Each wall is flat, endless, passes through zero and stands at right angles to its row. A trip goes straight from one point to another. List the walls that it crosses, first one first.
In the rows, 128 means zero.

Walls:
(1): [120, 127, 111]
(2): [116, 147, 128]
(3): [126, 101, 159]
(4): [162, 123, 105]
(5): [105,  73, 173]
Trips:
[122, 132, 167] to [141, 125, 141] => 2, 4
[113, 116, 180] to [164, 176,  85] => 2, 5, 3, 4, 1
[100, 130,  80] to [147, 113,  71] => 2
[166, 112, 144] to [163, 166, 122] => 5, 3, 2
[185, 159, 193] to [148,  73, 114] => 5, 1
[100,  69, 148] to [159, 206, 128] => 2, 5, 3, 4
[105, 135, 166] to [103, 161, 122] => 3, 5, 1

Walls:
(1): [128, 120, 173, 116,  84, 139, 161,  77]
(2): [137, 166,  95, 180,  67,  91, 164, 161]
(3): [137,  88, 123, 141, 100, 157, 160, 135]
(4): [145, 162, 122, 133, 143,  56, 134,  99]
(5): [146, 190,  67, 159, 135, 169, 125,  97]
Trips:
[ 99, 136, 113, 192,  66, 182, 153, 125] to [108, 176, 147, 132, 141, 147, 112, 179] => 1, 3
[ 95, 142, 123, 148, 128, 139, 105, 135] to [181,  95, 135,  81,  47, 172,  83, 113] => 2, 3, 1, 5
[150, 162, 196,  62, 131, 106, 102, 147] to [ 66, 148, 120, 151,  98,  92, 175, 156] => 2, 3
[165,  47,  94, 144, 133, 130, 105, 115] to [119, 108, 111,  77, 162, 128,  78, 188] => 3
[ 84, 114, 160, 152, 146, 146, 118, 148] to [ 74,  90, 129, 114,  50, 103, 128, 116] => 1, 2
[176, 132, 100,  64, 132, 182, 137,  95] to [104, 169, 173,  91,  94, 128, 134, 146] => 3, 5, 2
[119,  90, 126, 119,  97, 113, 114, 109] to [101, 189, 140, 129, 157, 144, 146, 115] => 4, 3, 5

Walls:
(1): [150, 131,  79,  88, 156, 129, 168, 130, 116,  48, 121, 145, 105, 153]
(2): [199, 129, 125,  99,  88, 126, 157, 134, 179, 166, 180, 112, 126, 198]
(3): [ 93, 161, 144,  54, 128, 164,  81, 128, 141,  96, 128,  87, 111, 154]
(4): [132, 175, 108, 133, 160, 120,  74, 120, 144, 108, 192, 116, 152, 162]
Trips:
[130,  42, 162, 148,  95,  80, 228, 148, 143,  85, 114, 127, 143, 194] to [ 17,  93, 111, 124,  98, 100, 107, 150, 118, 172, 144, 105,  93, 139] => 1, 2, 3
[118, 154, 139, 110, 118, 142, 104, 144,  84,  90, 195, 180, 100,  90] to [108, 181, 138,  69, 123,  97,  99, 100,  79, 134, 119, 147, 127,  91] => 1
[104,  75, 182, 150, 109, 104,  89, 201, 114,  97, 170, 104, 198, 166] to [155, 103, 136, 136, 110,  85,  78, 170, 160, 135, 105, 115, 102, 107] => 3, 4
[149, 100, 172, 143,  90, 120, 121, 119, 202, 177, 148, 141, 160, 109] to [119, 135,  57,  90, 127, 102,  89,  96, 142, 138, 105,  98, 133, 139] => 4, 3, 1
[ 86, 160, 137,  98,  60, 148,  82, 127, 131, 116, 165, 159, 138,  84] to [172, 133,  35, 129, 143, 153, 105, 116, 157, 175, 139, 139, 100, 137] => 2, 1, 3

Walls:
(1): [155,  85, 120, 122, 188, 113, 100, 103, 167, 123, 194, 117, 101,  66, 143,
 172,  93, 134,  83, 102, 180, 112,  56, 192]
(2): [170, 150,  66,  75, 130,  99, 109, 113, 116,  80, 134, 152, 113, 191, 100,
 152, 119, 140, 129, 205, 150,  76, 169, 104]
(3): [110, 147, 150, 124, 109,  57, 113,  81, 166,  82,  54, 163,  91, 132, 101,
 145, 104, 137, 131, 158,  71, 116,  96, 101]
(4): [133, 173, 158, 108, 107, 133, 149, 132, 118, 138, 106, 107, 193, 164, 175,
  85, 133,  93, 125, 166,  62, 132, 149, 144]
Trips:
[147, 166, 163, 180, 122, 150, 135, 107, 169, 157, 143, 126, 129, 106, 110,
 142, 167, 107, 151, 209,  93, 120, 196,  90] to [172, 132, 103, 178, 146, 103, 147,  89, 148, 129, 111, 151, 123,  68, 143,
 149, 100, 163, 127, 117, 146, 146,  85, 176] => 2, 1, 4
[110,  60, 114, 134, 162, 150, 125, 160,  84, 149, 125, 126, 155, 102, 170,
 133, 150, 138, 129, 137,  65, 184,  65, 157] to [154, 150, 157, 101, 186,  96, 148,  94, 146,  67, 172, 138, 130, 155, 118,
 161, 113, 110, 135, 161, 124, 116, 140, 133] => 3, 2
[163, 171, 159, 136, 168, 181, 131, 134, 162, 107, 121, 186, 104, 114,  81,
  91, 133, 112,  86,  96,  77, 154, 115, 162] to [103, 138, 154, 144, 135, 162,  84,  83, 123, 122, 163,  86, 165, 144, 158,
 161, 122, 182, 168, 114,  82, 144, 199, 148] => 1, 3
[ 56,  92, 152, 201, 125, 117,  73, 149, 147, 130, 109, 104, 160, 153,  97,
 144, 156, 131,  79,  82,  72,  81, 105, 198] to [120,  98, 122, 100,  93, 208,  15,  98, 105, 127, 119, 154, 158, 172, 146,
 118, 122, 147,  79,  77, 132, 119,  68, 119] => 4, 3
[159, 170, 171, 145, 116, 184,  72, 176, 112, 118, 226, 162, 187, 112, 169,
 150, 112, 150, 145, 117,  83, 180, 118, 139] to [ 73, 105,  82, 139, 111, 159, 125, 107, 114, 143, 101, 121, 166, 139,  89,
 200,  72, 138, 144, 150,  86, 157,  89, 111] => 1, 3, 4
[132, 170, 115, 131, 116,  97, 109, 126, 143, 234, 142, 112,  83, 190, 134,
  98, 102, 198, 190,  90, 179, 185, 119, 167] to [134, 136, 163, 129, 110, 170, 125,  56, 146, 117, 143, 107,  61, 108, 186,
  99, 148, 118,  93, 141, 198, 112,  74, 104] => none
[141, 131,  75, 110, 135,  45, 115,  81, 212, 113, 154, 103, 114, 101, 107,
 124, 143,  92, 179, 131,  70, 141, 219, 145] to [139, 102, 128, 137, 109, 141, 124, 110, 104, 103, 119,  78,  95, 136, 107,
 134, 100, 102, 104, 106, 149, 160, 114, 156] => 1, 4, 2, 3
[135, 134, 172, 183, 110, 158, 151, 106, 133,  80, 140, 150, 177, 121,  92,
  99, 160, 136, 120,  95, 162, 128,  54, 160] to [ 78, 148, 124, 112, 110, 164, 149, 128, 162, 134, 128, 112, 118, 116, 147,
 130, 147, 150, 152, 199,  59, 156, 118, 151] => 4, 3, 1

Walls:
(1): [ 82, 138, 120, 143, 136,  89,  56, 142, 121, 164, 109, 126,  49,  89, 161,
 124, 152, 155, 114, 126, 153, 142, 111, 168,  84, 141, 136, 127, 121,  87,
 159, 163, 113, 105, 183,  92, 161, 138, 145, 199, 110, 149, 124, 180, 120,
 120, 159, 111]
(2): [173, 148, 162, 143, 111, 116, 141, 188,  93, 115, 156, 132, 119, 136, 102,
 177,  87, 120, 119,  98, 127,  88, 165, 139,  62, 124, 176, 178, 123, 119,
 124,  90, 139, 125, 100, 153, 119, 103,  95,  76, 170,  94,  87, 159, 169,
 166,  88, 161]
(3): [140, 151, 180, 103, 109, 148, 139, 101,  98, 169, 110, 111, 134, 138, 157,
 182, 171, 120, 120, 138, 202, 106, 114,  65, 161, 108, 128, 148, 146, 144,
 123, 140, 138, 132, 128, 140, 139, 148, 140, 128, 185,  89, 131, 100,  64,
 124,  98, 131]
(4): [153, 144, 121, 111,  73, 140, 133, 152, 128, 170, 120,  86, 168, 126, 138,
 138, 157, 114, 125, 160,  87, 106,  94, 149, 103, 143, 213, 131, 133, 131,
 108, 152, 131, 108,  96, 131, 121, 164, 104, 115, 120, 134, 133, 150, 100,
 119, 156, 145]
(5): [175, 128, 132, 104, 109,  96, 192,  99, 151, 133, 137, 132, 117,  97, 138,
  63, 161, 134, 142,  75, 134, 174,  58, 142, 114, 103, 135, 105, 120, 139,
 168, 194, 137, 107, 190, 161,  98, 141,  85, 167, 131, 147, 109, 191, 110,
 192, 112, 101]
(6): [ 96, 182, 117, 112, 154, 115, 151, 149,  96, 105, 149, 154, 208, 111, 108,
  89, 143,  59,  83, 119, 110, 139, 154,  88, 148, 135, 126, 109, 150, 107,
 161,  81, 148, 143, 188, 134, 129,  93, 105, 130,  82, 129, 156, 145, 155,
 165, 120, 122]
(7): [120, 150, 134, 117, 118, 154, 133, 147, 100, 104, 146, 133, 113, 127,  72,
  83,  68, 156, 148,  95,  45, 197,  90, 131, 149, 152, 135, 101, 126, 173,
 138, 178, 120, 178,  96,  89, 158, 173, 105, 165, 114, 143, 116, 102,  69,
  92, 136,  84]
(8): [100, 189, 112, 120, 120, 159, 101, 110, 155, 204, 185, 145, 214, 118, 119,
 114,  78, 111, 110, 132, 105, 120, 164,  97, 158, 147, 100, 169, 163, 195,
 111, 149, 165, 156, 117, 178,  85, 124, 136, 122,  96, 129, 120, 185,  97,
 137, 166, 108]
(9): [119, 133, 152, 103,  96,  84,  95,  90, 120, 212, 183, 113, 128, 148,  63,
 103, 137, 114, 139, 109, 158, 111, 103, 144, 152, 130, 199, 131, 100,  95,
 124, 123, 177, 119,  60,  83, 125, 179, 144, 131, 143,  87, 132, 175, 103,
 171, 126, 136]
(10): [ 97, 137,  22, 181, 106, 121,  28, 110, 134, 126,  92, 125, 101, 114, 135,
 105, 113, 175, 101, 119, 181, 116, 156, 151, 157,  74,  79, 105, 150, 129,
  94, 233, 138, 134,  86, 140,  71,  92, 111, 149, 112, 150,  88, 170, 134,
  75, 154, 173]
Trips:
[132,  99, 145, 102, 168, 166, 164,  89, 176, 146, 141,  83, 151, 115, 123,
 130, 134,  80, 127, 113, 158, 138, 104, 148, 160, 113, 115, 120, 105, 175,
 137, 134, 154, 163, 112,  68, 203, 141, 121, 148, 131, 121, 100, 137, 134,
 150, 139, 156] to [ 80, 145, 155, 138,  74, 170, 163, 173, 132, 120, 165, 142,  89, 175,  74,
 122, 198, 144, 139,  89,  66, 109, 140,  91, 105, 135, 150,  97, 134, 125,
 106, 124, 109,  40, 155, 147, 114,  88,  60, 130, 125, 130,  80, 176, 106,
 112,  63, 128] => 4, 8, 6, 2, 3, 9
[117, 164, 131, 154, 129, 167, 139, 125, 171, 117,  76,  46, 101, 101, 179,
 122, 125, 172, 204, 162, 113, 176,  93, 123, 133, 110,  72, 103, 120, 124,
 179,  90, 117, 141, 137,  86, 158, 102, 173, 122, 110,  98, 125, 135, 114,
  98, 122, 142] to [145, 161, 149, 174, 134, 114, 148, 162, 105, 192, 164, 145,  75, 121, 140,
 190, 148, 144,  95,  90, 102, 166, 106, 154,  77, 149, 131,  68,  77, 108,
 163,  76,   7, 163, 140, 205,  91,  98, 107,  79, 135, 100, 108, 125, 160,
 163,  85,  80] => 3, 5, 2, 7, 6
[123, 145, 159, 107, 172, 143, 106,  87, 138, 123, 129, 128, 102, 104, 101,
  86, 148,  87, 138, 145, 116, 154, 105, 117,  98, 194, 123, 109, 104, 171,
 152, 106, 198, 145, 173, 119,  89, 108,  98, 104,  97, 184, 168, 144, 161,
 104,  88, 104] to [155, 109, 101,  98, 126, 151, 154, 136, 105, 183, 136, 124, 116, 101, 122,
 116,  96, 123, 130, 168,  94, 153, 198, 128, 206, 133, 148,  78, 173, 191,
 119, 134, 104, 141, 166, 137, 129, 165, 122, 105, 129, 129, 100,  91,  97,
 170, 136, 112] => 1, 4, 3
[ 60,  59, 191, 180, 146, 134, 151, 103, 121, 137, 134, 169, 131, 156,  41,
 110, 108, 115, 141,  99, 116, 128, 143, 105, 124,  74, 178, 143, 107,  68,
 196, 150, 187,  87, 169, 143, 134, 149, 111, 164, 175, 109, 196, 137,  88,
 134, 111, 171] to [ 96, 226, 105, 133, 121, 132, 166, 171, 155, 116, 149,  99, 160,  85, 129,
  90, 101, 159, 156,  99, 119, 124, 152, 132, 104, 116, 144, 199,  69,  94,
 159, 137, 219, 183,  93, 152, 140, 113, 179, 104, 127, 152, 142,  80, 120,
 162, 130, 149] => 1, 8, 3, 5, 4

Walls:
(1): [154, 102, 115,  98, 168, 124, 123, 153, 140, 119, 112, 151, 149, 102, 184,
  91,  88, 118, 121, 125, 177, 194,  43, 177,  53, 150, 167, 101,  75, 108,
 103, 164, 122, 100, 113, 127,  88, 157,  90,  95, 132, 138, 110, 123, 124,
 178, 116,  99]
(2): [101, 133, 145,  91, 117, 134, 121,  79,  80,  85, 176, 119, 170,  85, 131,
 121,  70, 162, 203, 131,  92, 137, 149, 164, 109,  82,  65, 204, 142, 151,
 179, 162, 161, 144, 169, 162, 162, 111,  77,  80, 146, 125,  97, 142, 144,
  88,  62, 150]
(3): [ 95, 124, 111, 125, 159, 142,  92, 135, 113,  60, 135, 125, 158,  71, 186,
  90, 152,  63, 104, 101, 123,  81,  97, 116, 114, 139, 113, 117, 131, 114,
 190, 153, 107, 132,  41, 164, 109, 115,  75, 188, 129, 162, 167, 150,  87,
 176, 109, 108]
(4): [159, 117, 123, 148, 185, 169, 140, 100, 193,  92,  88, 173, 122, 135, 123,
 107, 139,  58, 225, 148, 169,  93, 109, 108,  59, 138, 140, 183,  84, 139,
 144, 108, 141,  93, 159, 117, 119, 143,  90,  84, 164, 137, 128,  88, 149,
  97, 157, 131]
(5): [102,  92, 125, 174, 128, 104,  95, 160, 114, 131, 124, 123, 118,  92,  39,
 141, 171, 142,  88, 173, 163,  72, 176, 104, 144, 104, 179, 127, 113, 186,
  94,  84, 159, 132, 131, 119, 137, 108, 111,  87, 167,  63, 145, 165, 142,
 116,  98, 143]
(6): [ 82, 138, 154, 152, 143,  79, 143, 153,  81, 116,  83,  96, 114, 132,  73,
 159,  92,  96, 154, 147, 139, 127, 106, 117, 100, 134, 132,  94, 149, 204,
 168,  85, 165, 129, 169, 122, 176, 103,  97, 122, 138, 181, 124,  79, 136,
  93, 136, 158]
(7): [171, 179, 167, 149, 154, 103, 158,  73, 153, 127, 103, 153, 151, 174, 164,
  73, 123, 139,  67, 156,  97,  93, 167, 125, 139, 112, 116,  67,  71, 208,
  81,  81, 105, 125, 165, 183, 127, 207,  87, 141, 120, 142, 148, 125, 112,
 118, 118,  62]
(8): [118, 117, 150, 146, 140,  89, 108, 113,  81,  42, 152, 129, 162, 171, 101,
 157,  75, 149, 161, 170, 128, 120, 105, 158, 101, 164, 132,  90, 121, 158,
  85, 110, 103, 102, 148,  97,  66, 124, 133, 119, 134, 170,  82, 152,  85,
 108, 152, 113]
(9): [149, 181, 115, 152, 178, 115,  76, 123, 159,  94, 142, 119,  91, 217, 156,
 100, 155,  72, 140, 100, 143, 198, 150, 139,  70, 141, 122,  79, 193, 174,
 187, 142, 129, 150, 102,  89, 123, 187, 144, 135,  93, 141,  50, 156, 139,
 182, 104, 107]
(10): [129,  58, 132, 128, 133, 123,  93, 199, 200, 150,  88, 136, 148, 205, 133,
 114, 116, 146, 178, 137, 110,  92, 159, 150,  71, 115, 142, 125, 100, 229,
 196,  91, 143, 134, 190, 132, 124, 129, 181, 146, 128,  96, 203, 158, 147,
 149, 165, 112]
Trips:
[187, 155,  92, 139,  51, 154, 111, 105, 116, 111,  90,  74, 170, 129, 135,
  59, 155, 117, 194,  48, 128, 118,  97, 111, 138, 110, 150, 168, 134, 164,
  91, 116, 164, 122, 122, 115, 143,  56, 105, 124, 100, 171,  77, 151, 111,
 199, 119, 101] to [ 93, 145,  25,  92, 104, 171, 179, 153, 219,  94, 135, 106, 164, 131, 155,
 123, 123, 161, 158, 116, 177, 120, 137, 145, 102, 138, 127, 133,  98, 145,
 210, 128,  88, 161,  99, 146, 128, 145, 114, 173, 126, 128, 134, 159, 155,
 196, 107, 127] => 10
[133, 116, 189, 128, 126, 150, 148, 119, 117, 124, 127, 102, 149, 148, 113,
 113, 133, 107, 165, 125, 161, 145, 128, 197,  79, 121, 104, 133,  33, 151,
 137, 158, 165,  93, 145,  90, 209,  79, 126, 140, 140, 127, 173, 117, 123,
 150, 101, 139] to [ 74,  97, 113, 176, 111, 101,  96, 118, 156, 161,  64, 127, 128, 160, 139,
 123, 154, 138, 135, 154,  86,  93,  65, 129, 127, 113, 150,  88, 126, 110,
 106, 149, 103, 162, 108,  93, 122, 101, 162, 118, 124, 131, 139,  81, 154,
 145, 102, 130] => 5, 2, 4
